Rows are points. Each copy is the shape, with its points in the same order, stretched, turned, moved and blurred by noise. Say if it was mirrored as well.

Shape (7 x 3):
[[ 3.6  7.5 -2.3]
 [ 1.4  4.1 -2.4]
 [ 2.4  4.0  1.3]
 [ 0.3  3.8  0.6]
 [ 0.5 -0.6 -0.2]
 [-6.2  3.2 -6.1]
 [ 2.9  0.0  2.3]]
Copy 1 (7 x 3):
[[-7.0  5.0 -0.6]
 [-5.0  2.7 -1.3]
 [-3.4  1.5  3.8]
 [-3.2 -0.5  1.9]
 [-0.1  0.7  0.7]
 [-3.4 -3.2 -9.2]
 [-0.3  2.1  5.0]]
Copy 1 is: only turned
Copy 2 (7 x 3):
[[ 3.7  6.8  5.3]
 [ 2.6  4.0  2.1]
 [ 0.7  2.7  3.7]
 [ 0.2  2.6  1.5]
 [ 1.1 -1.1  0.0]
 [ 1.5  3.6 -4.9]
 [ 0.8 -1.1  2.4]]
Copy 2 is: only turned
Copy 3 (7 x 3):
[[ 4.5 -0.1 -4.0]
 [ 2.4 -0.9 -2.3]
 [ 2.7  1.7 -2.1]
 [ 1.4  2.0 -4.0]
 [-1.9 -0.4  0.9]
 [-1.1 -3.1 -9.4]
 [-0.1  1.4  2.0]]
Copy 3 is: only turned

Shape (10 x 4):
[[-2.4  5.4  5.4  4.0]
 [ 3.2 -0.8  1.2  2.9]
 [ 3.8  4.1  0.1  1.5]
 [ 1.1  0.9 -1.7 -2.1]
 [ 1.8 -2.3  3.1 -0.6]
 [-3.6 -2.1  0.6  0.6]
 [-4.9  6.0  6.4 -1.2]
 [ 4.2  0.4 -0.8 -1.0]
 [ 1.3 -0.5 -1.5  4.1]
 [ 1.6 -0.3 -3.2 -1.7]]
Copy 1 (10 x 4):
[[-3.3 -5.6  4.0  7.0]
 [ 0.6 -1.1  4.1 -1.1]
 [ 0.5  1.3  4.6  0.6]
 [ 2.4  2.0 -0.4  0.6]
 [ 1.6 -6.5  1.8 -2.0]
 [-1.8 -2.2 -2.0  1.6]
 [-0.3 -8.3  0.7  9.0]
 [ 3.7  1.2  2.0 -2.2]
 [-2.1  3.0  3.2 -0.4]
 [ 1.8  4.0 -0.9 -1.2]]
Copy 1 is: mirrored
Copy 2 (10 x 4):
[[ 3.5 -5.3  5.0  7.1]
 [-1.7 -1.6  6.3  0.6]
 [ 2.9 -1.0  8.2  0.8]
 [ 1.8 -1.2  0.7 -3.4]
 [-2.6 -4.7  2.0 -1.9]
 [-2.0 -2.3 -4.7 -0.1]
 [ 5.4 -8.1 -0.9  3.8]
 [ 0.7 -1.4  5.1 -3.7]
 [-1.4  1.4  3.8  1.3]
 [ 0.7  0.4  0.3 -4.3]]
Copy 2 is: mirrored

Shape (9 x 4):
[[ 0.6 -0.6  4.9 -4.4]
 [-1.0  2.4  0.9 -1.4]
 [-4.2  0.4 -4.3 -4.5]
 [ 1.6 -0.9 -4.8  4.4]
 [ 5.0  2.1 -1.3  0.4]
 [-3.1  1.1  5.7  2.8]
 [ 2.4 -1.7 -4.3 -1.7]
 [-4.3  4.1  2.3 -2.2]
 [ 0.0 -5.9 -4.6  2.9]]
Copy 1 (9 x 4):
[[ 5.6  1.8 -3.5  1.4]
 [ 1.7 -0.3  1.1  0.9]
 [ 1.2 -2.8  0.5  7.0]
 [-4.8  1.0  0.8  0.9]
 [-1.6  4.3  2.2  0.3]
 [ 2.7 -1.9 -1.9 -4.2]
 [-1.1  2.4 -0.3  4.8]
 [ 3.4 -2.5  1.6  0.5]
 [-3.3  0.4 -3.9  3.0]]
Copy 1 is: mirrored
Copy 2 (9 x 4):
[[ 2.8 -3.3 -2.0 -2.2]
 [-0.7 -1.3 -3.6  0.6]
 [-4.3 -0.4  0.4  2.7]
 [ 0.8  3.7 -0.3  5.4]
 [ 3.1 -2.9 -1.7  4.3]
 [ 1.8  2.0 -7.3 -2.2]
 [ 0.7 -0.6  2.2  3.5]
 [-2.4 -2.1 -6.4  0.1]
 [ 2.0  6.5  2.4  2.4]]
Copy 2 is: only turned
Copy 3 (9 x 4):
[[ 2.6  0.4 -3.7  5.4]
 [ 0.9 -2.8 -0.3  2.7]
 [ 6.9 -5.7  0.7 -1.8]
 [-5.8  0.6  4.8 -5.4]
 [-4.8  4.2  3.9  2.2]
 [-2.5 -5.1 -4.1  2.8]
 [ 0.0  2.4  3.6 -2.7]
 [ 3.8 -6.9 -2.5  4.4]
 [-2.9  0.8  2.8 -8.7]]
Copy 3 is: only turned
Copy 4 (9 x 4):
[[-0.9  1.5 -6.2  0.9]
 [ 1.9 -2.4 -3.8 -0.4]
 [-2.7 -6.3 -2.3  1.8]
 [ 0.1 -2.7  4.7 -2.3]
 [-0.2 -1.6 -0.5 -4.1]
 [ 6.2  1.8 -3.9  1.6]
 [-4.4 -3.0  1.5 -1.6]
 [ 4.0 -3.3 -6.7  1.4]
 [-3.5 -1.0  6.0  0.6]]
Copy 4 is: only turned

Shape (11 x 6):
[[-0.3 -3.9  1.9  1.8  0.3  2.7]
 [-5.3  6.7 -2.7 -1.2  3.7  1.6]
 [-1.7  0.0  5.4 -1.3 -2.7 -0.7]
 [ 0.7 -0.5  2.6  3.1 -4.5 -2.6]
 [-5.4  5.7 -5.2 -4.2  0.8 -0.1]
 [-4.5 -4.5  1.5  1.7  1.0  0.2]
 [ 2.1 -3.0  0.4 -0.5 -5.4 -5.0]
 [-1.7 -5.3  1.9 -0.5 -3.2  0.5]
 [ 1.3 -1.5  1.0  1.3 -1.2 -3.4]
 [-4.1  4.7 -2.6 -0.8 -0.8 -6.1]
 [-0.8 -0.6  0.6 -2.7  1.3 -2.7]]
Copy 1 (11 x 6):
[[-5.5  1.9 -3.6 -3.3 -0.9  1.8]
 [-1.4 -8.1  5.3  6.3  5.2 -5.8]
 [-0.6 -0.6 -5.2  3.3  0.8 -0.8]
 [ 3.3  3.0 -3.4 -3.1 -2.3 -3.1]
 [ 0.1 -7.9  9.4  8.8  3.1 -6.6]
 [-5.2 -2.6 -3.4 -1.4 -2.1 -0.7]
 [ 3.7  3.0 -0.6 -1.3 -4.7 -0.8]
 [-4.0  2.2 -3.0  0.3 -4.0  1.0]
 [ 2.0  0.9 -1.7 -3.3 -1.4 -0.2]
 [ 5.0 -6.9  4.8  3.7  0.9 -7.8]
 [-1.0 -4.0 -0.3  2.0  0.7  0.6]]
Copy 1 is: only turned
Copy 2 (11 x 6):
[[ 1.0  3.5 -1.2 -2.0 -1.5  0.4]
 [-2.6 -3.7  7.2  2.7  2.0  3.5]
 [-7.5 -0.8 -2.6 -1.8 -3.3 -1.2]
 [-3.3 -1.5 -1.2 -3.5 -6.3 -5.1]
 [-2.0 -7.3  5.3  0.9  5.0  2.3]
 [ 0.4  1.4  0.2 -4.7 -2.0  3.7]
 [ 0.1 -5.0 -5.1 -4.5 -3.1 -4.1]
 [-1.3  1.0 -3.2 -5.1 -0.6 -0.5]
 [ 1.1 -2.8 -2.4 -1.9 -4.2 -1.1]
 [-2.2 -9.4  3.2 -1.8 -2.1  0.5]
 [ 0.7 -4.0 -2.4 -0.1  0.0  3.2]]
Copy 2 is: mirrored
Copy 3 (11 x 6):
[[ 4.7 -0.2  3.6 -1.6 -0.7 -2.5]
 [-6.2  0.1  1.4 -5.5  2.3  2.8]
 [ 0.9  2.4  4.7  1.7  1.3 -0.8]
 [ 2.0  2.1  2.2  2.5 -3.0 -1.8]
 [-5.2  0.5 -0.7 -3.5  3.3  5.7]
 [ 3.4 -1.1  5.0 -3.0 -2.4  0.9]
 [ 3.9  0.1 -0.6  5.4 -1.8  0.5]
 [ 5.6  1.1  3.3  0.4 -0.3  0.1]
 [ 1.8 -0.9  0.8  2.5 -1.9 -0.8]
 [-5.5 -0.3 -0.1  0.7 -1.3  5.0]
 [-0.3 -2.0  1.6  1.8  0.7  1.0]]
Copy 3 is: mirrored
